Every row gives one point. The points of each table are mixes of a few directions, plus a little noise. How many directions does each table use, and how many do they share? Where both have some left over, give the other angles between the two spaces (their principal angles), to ten degrees, smallest first.

First (6 x 2):
[[-8.2 -0.9]
 [ 3.4  0.4]
 [ 2.2  0.3]
 [ 6.0  0.6]
 [ 1.5  0.2]
 [-4.8 -0.6]]
Second (6 x 2):
[[-2.1 -4.7]
 [ 1.0  2.3]
 [ 1.1  2.6]
 [ 3.3  7.6]
 [-2.0 -4.5]
 [-1.5 -3.5]]
Directions: first 1, second 1, shared 0; angles 60

First (8 x 4):
[[ 4.5  5.7 -2.4  0.1]
 [-4.6  0.0  7.2  2.1]
 [-1.6 -3.0 -4.2 -1.2]
 [ 3.2 -0.1 -5.8 -1.6]
 [-6.8 -1.2  3.7  1.7]
 [-3.4  0.4  4.1  1.4]
 [ 7.1 -0.9 -4.7 -2.4]
 [ 1.5 -1.0  2.3 -0.1]]
Second (6 x 4):
[[ 2.9  2.8  8.4  1.6]
 [-8.7  5.1  0.3  3.1]
 [-2.6 -1.4 -5.4 -0.6]
 [ 3.1 -2.7 -1.5 -1.6]
 [ 0.9 -1.1 -0.8 -0.7]
 [ 4.4 -2.9 -0.8 -1.8]]
Directions: first 3, second 2, shared 2

First, 7 rows:
[[-5.8 -5.4  3.5 -6.7 -1.4 -2.7  1.6  2.1]
 [-4.3 -5.6 -0.8 -0.7 -3.8 -1.7  0.5 -1.9]
 [ 1.8  5.1  6.1 -7.0  6.3  0.2  0.9  6.7]
 [ 4.3  4.6 -1.3  3.4  2.1  1.8 -0.9 -0.3]
 [ 2.0 -0.7 -6.4  8.7 -3.7  1.3 -1.5 -6.0]
 [-1.0 -0.9  0.8 -1.3 -0.2 -0.5  0.3  0.5]
 [ 3.1  2.9 -1.9  3.6  0.8  1.4 -0.8 -1.1]]
Second (8 x 8):
[[ 1.3  0.0 -3.6  4.6 -2.6  0.6 -1.4 -3.6]
 [ 1.3  1.4  4.4  0.4 10.2  3.4  4.9  5.6]
 [ 3.1  2.1 -3.1  5.1 -0.2  1.6 -1.0 -2.5]
 [-6.5 -6.9  3.0 -5.2 -0.9 -2.2  2.7  1.7]
 [ 3.4  2.9 -3.5  4.9 -1.5  1.1 -2.1 -2.9]
 [ 1.0  2.6 -0.3 -4.0 -4.9 -2.6 -3.8 -1.0]
 [ 0.9  3.5  4.7 -5.9  4.0 -0.2  0.5  4.8]
 [-4.3 -6.0 -1.5  0.2 -4.1 -1.6  0.3 -2.5]]
Directions: first 2, second 3, shared 2

First, 11 rows:
[[-1.4  6.2 -4.0  2.0  0.8 -0.8  0.3 -0.7 -2.1 -8.0  3.0  5.3]
 [ 1.8 -6.2  3.6 -1.8 -2.6  1.4 -1.6  1.6  1.1  7.3 -3.5 -4.1]
 [ 0.4 -3.5  2.2 -1.4  5.9  1.0  2.9 -1.1  3.1  2.3  0.2 -2.9]
 [-3.5  5.3 -1.3  1.2  8.9 -3.6  6.6 -5.2  3.2 -2.5  5.1 -2.3]
 [-3.2  8.9 -4.1  2.8 -2.6 -4.4  0.4 -2.2 -2.2 -4.4  3.2  2.0]
 [ 1.4 -3.2  0.9 -1.2  4.4  2.8  1.0  0.7  1.2 -1.5 -0.1  1.2]
 [ 1.1 -0.8  0.1  0.1 -8.3  0.1 -4.5  2.6 -2.8  2.5 -2.9  0.5]
 [ 1.0 -0.8 -0.4 -0.1 -1.1  1.5 -1.5  1.4 -1.0 -1.6 -0.8  2.2]
 [-2.0  3.1 -1.0  0.6  8.1 -1.5  5.1 -3.5  2.5 -3.3  3.9 -0.5]
 [-0.2 -0.6  1.3 -0.1 -4.5 -1.7 -1.3  0.1 -0.2  5.1 -1.6 -3.2]
 [ 4.6 -8.4  2.6 -2.1 -9.0  5.1 -7.2  6.3 -2.8  4.1 -6.5  1.7]]
Second (11 x 12):
[[-1.7  4.4  1.1 -2.1  3.0 -5.2 -6.6 -4.9  3.7 -0.9  0.6 -2.7]
 [ 3.0  1.4  2.6  1.0  2.0  1.2 -1.3 -0.7  2.6  4.2 -2.6 -5.0]
 [ 2.9  3.2 -0.7  4.0 -5.5 -1.7 -1.1  5.8 -7.0 -0.3  3.2  5.0]
 [-0.7  3.2  2.2 -2.1  4.7 -2.8 -5.1 -5.5  5.5  1.3 -1.7 -5.7]
 [-4.7 -2.6 -0.2 -4.9  5.1 -0.6 -0.1 -6.5  6.5 -1.9 -1.5 -3.3]
 [-1.8 -5.7 -2.5 -0.5 -2.4  3.2  6.3  2.8 -2.8 -2.7  1.0  4.9]
 [ 3.5  4.5  0.4  3.8 -3.9 -2.0 -2.7  4.4 -5.1  1.2  2.1  2.4]
 [ 1.8  0.1  0.9  0.9  0.2  1.2  0.3  0.7  0.3  1.9 -1.1 -1.7]
 [-0.4 -2.5 -2.5  1.4 -4.3  1.4  3.9  4.5 -5.6 -2.6  2.5  6.3]
 [-0.8 -8.8 -2.7  0.1 -2.7  7.0 10.3  4.2 -3.0 -1.3 -0.4  4.5]
 [-0.7  2.2  1.6 -1.8  3.7 -1.9 -3.8 -4.4  4.6  1.1 -1.4 -4.6]]
Directions: first 3, second 3, shared 0; angles 30, 60, 60

First (11 x 18):
[[ 2.3 -1.9  5.5  2.5  2.2 -5.6 -0.4  0.4  0.9  0.1  7.3  2.0  3.1  3.3
   2.1  0.3  2.8 -0.2]
 [ 7.8  5.6  4.3 -3.9 -1.5 -7.3 -1.6  5.2  2.1  3.1 -4.6  1.1 -4.7 -1.1
   3.3 -4.1  1.2  0.3]
 [-8.8 -4.1 -8.8  1.2 -1.0  9.5  3.5 -5.2 -2.5 -0.6 -3.0 -4.5  3.1 -1.1
  -7.4  3.2 -2.1  0.6]
 [-2.7 -0.2 -4.5 -1.3 -1.9  2.8  2.5 -0.8 -0.7  1.9 -5.0 -3.6  0.6 -1.2
  -5.3  0.2 -0.5  1.0]
 [ 7.8  1.8 10.6  1.9  3.1 -8.9 -4.6  3.2  1.9 -2.0  9.0  7.0 -1.6  2.7
  10.5 -1.3  2.3 -1.5]
 [ 2.1  0.4  3.5  1.2  1.4 -1.8 -2.4  0.6  0.4 -1.8  3.7  3.1 -1.3  0.6
   4.4 -0.2  0.1 -0.7]
 [-4.9 -2.1 -4.9  0.7 -0.6  5.5  1.8 -2.8 -1.3 -0.8 -1.8 -2.4  1.5 -0.9
  -3.7  1.9 -1.4  0.3]
 [-2.9 -1.8 -1.1  2.2  0.9  3.8 -1.1 -2.3 -0.8 -3.1  3.0  1.4  0.8  0.0
   1.9  1.8 -1.3 -0.9]
 [ 5.4  2.0  6.3  0.5  1.6 -5.2 -2.9  2.2  1.2 -0.7  4.1  4.1 -1.9  1.1
   6.3 -1.2  1.1 -0.9]
 [-2.9 -1.1 -5.2 -2.1 -2.6  1.4  4.4 -0.6 -0.2  3.7 -6.2 -5.5  2.2 -0.7
  -8.4 -0.1  1.1  1.9]
 [-2.5  1.4 -5.6 -2.3 -2.1  5.0  1.1 -0.2 -0.5  0.5 -7.2 -2.4 -2.4 -2.8
  -3.4 -0.4 -2.4  0.2]]
Second:
[[ -3.3  -5.2   2.1   5.2   3.4   0.8  -0.5  -3.3  -0.9  -3.2  10.5   1.9
    5.6   3.4   1.4   3.3   1.2  -0.7]
 [  0.9   1.4  -0.7  -1.4  -0.8  -0.3   0.1   0.8   0.1   0.7  -2.3  -0.4
   -1.6  -1.1  -0.4  -0.7  -0.3   0.3]
 [ -3.3  -5.7   2.3   5.5   3.3   0.9  -0.4  -3.6  -0.9  -3.5  10.8   1.9
    5.5   3.7   1.4   3.5   1.0  -0.9]
 [  1.4   2.6  -1.0  -2.6  -1.6  -0.3   0.0   1.7   0.7   1.7  -5.1  -1.0
   -2.7  -1.7  -0.7  -1.5  -0.5   0.6]
 [  5.5   8.5  -3.4  -8.6  -5.2  -1.2   0.7   5.7   1.6   5.3 -16.6  -3.6
   -8.8  -5.5  -2.3  -5.3  -1.7   1.4]
 [ -1.5  -1.9   0.7   2.2   1.4   0.4  -0.2  -1.5  -0.4  -1.4   4.2   0.6
    2.2   1.4   0.7   1.5   0.4  -0.2]
 [ -1.5  -2.4   1.1   2.3   1.3   0.3   0.0  -1.6  -0.4  -1.6   4.8   0.8
    2.3   1.7   0.4   1.5   0.4  -0.6]
 [  3.0   4.7  -1.6  -4.6  -2.8  -1.0   0.3   2.8   0.8   2.8  -9.1  -1.8
   -4.5  -2.9  -1.2  -2.8  -1.0   0.8]
 [ -1.0  -1.7   0.8   1.8   0.9   0.6  -0.3  -1.0  -0.3  -1.1   3.5   0.6
    1.7   1.2   0.4   1.2   0.6  -0.3]
 [ -3.9  -6.0   2.7   6.0   3.4   0.9  -0.4  -3.8  -1.1  -3.7  11.7   2.4
    6.1   4.2   1.5   3.9   1.3  -0.7]
 [  3.8   5.8  -2.6  -6.2  -3.9  -1.1   0.5   4.0   0.9   3.6 -12.0  -2.5
   -6.2  -4.1  -1.8  -4.0  -1.4   1.0]]
Directions: first 3, second 1, shared 1
